Rows are points. Each copy is the shape, with its points in the same order, stretched, turned, moved and blurred by noise. Some copies are also mirrored. Which?

Shape (7 x 3):
-10.9,-9.9,-22.7
4.0,-10.6,-5.1
10.3,-16.6,-14.9
-13.8,-20.4,-19.2
15.1,52.0,-0.1
-23.7,15.1,-1.5
-7.5,6.0,12.0
Copy 1 (7 x 3):
-10.1,24.4,20.1
2.2,4.0,13.3
11.5,11.8,20.5
-15.8,16.0,27.7
23.0,22.4,-47.6
-27.2,11.3,-10.9
-13.8,-7.1,-7.7
Copy 1 is: mirrored
Copy 2 (7 x 3):
19.2,-18.4,-8.1
-9.4,-21.9,-9.1
-8.7,-28.5,-18.4
21.6,-27.5,-4.3
-26.2,35.4,-29.3
21.5,4.6,7.2
-9.3,-3.9,7.5
Copy 2 is: mirrored
Copy 3 (7 x 3):
15.4,33.5,5.5
0.1,14.3,-3.9
-5.8,29.4,-2.9
20.3,31.8,-7.0
-22.0,-29.9,41.7
30.0,-9.5,8.7
14.4,-13.1,1.0
Copy 3 is: mirrored
Copy 4 (7 x 3):
-28.0,1.5,-16.9
-7.0,6.1,-9.5
-13.6,11.6,-6.3
-25.2,4.2,-24.6
-3.8,-18.7,34.1
-15.0,-26.7,-6.0
3.7,-16.5,-2.1
Copy 4 is: only turned

Shape (10 x 4):
15.5,-35.7,-22.0,0.2
-13.5,-16.2,10.4,8.0
3.7,-23.4,-24.2,14.9
-1.4,-8.2,-12.5,8.3
-3.2,25.6,6.7,-3.3
8.9,-14.3,-9.0,-10.5
-12.3,36.7,-3.6,-25.3
4.5,-23.7,-19.3,7.7
-29.9,-7.2,-3.1,0.7
-20.1,25.7,6.7,-3.5
Copy 1 (10 x 4):
24.4,-14.4,-7.2,36.0
24.5,-6.0,18.7,-5.7
11.9,-23.3,7.2,31.7
4.9,-18.4,4.5,13.7
-15.0,2.2,-5.2,-23.9
16.3,-11.8,-8.2,4.4
-18.1,-7.9,-28.6,-44.3
18.1,-25.3,1.6,26.4
19.8,-26.6,8.2,-8.0
-11.5,-8.9,0.7,-31.0
Copy 1 is: only turned
Copy 2 (10 x 4):
38.5,35.3,-23.3,-12.8
12.4,-8.6,18.5,-17.6
32.2,30.2,3.2,4.2
10.6,13.2,9.1,1.0
-19.9,-12.7,6.4,9.0
11.7,19.7,-15.3,-12.7
-49.0,5.1,7.7,3.5
24.3,26.7,-4.6,-5.2
-10.5,11.8,34.5,-12.7
-29.2,-13.0,29.3,7.8
Copy 2 is: mirrored
Copy 3 (10 x 4):
-36.7,-16.3,4.2,28.6
-7.5,32.7,24.1,9.1
-17.9,-9.8,1.5,39.8
-5.4,2.2,1.1,22.7
18.3,10.3,-1.6,-13.9
-20.8,-4.1,-2.0,5.4
14.5,9.7,-32.5,-24.8
-21.3,-5.3,1.7,30.5
-8.2,38.3,0.0,17.2
17.8,27.2,-6.3,-7.8
Copy 3 is: only turned
Copy 4 (10 x 4):
-9.8,-10.4,-2.7,-50.9
13.5,-13.6,-5.6,-11.6
10.5,5.0,-3.1,-39.2
9.7,9.4,-5.4,-20.8
6.4,21.2,-5.5,15.3
-13.3,-3.4,-8.0,-22.5
-8.4,27.4,-27.3,32.1
2.7,-0.7,-6.6,-37.7
16.2,-0.2,-23.9,-0.6
15.9,21.5,-17.1,23.0
Copy 4 is: only turned
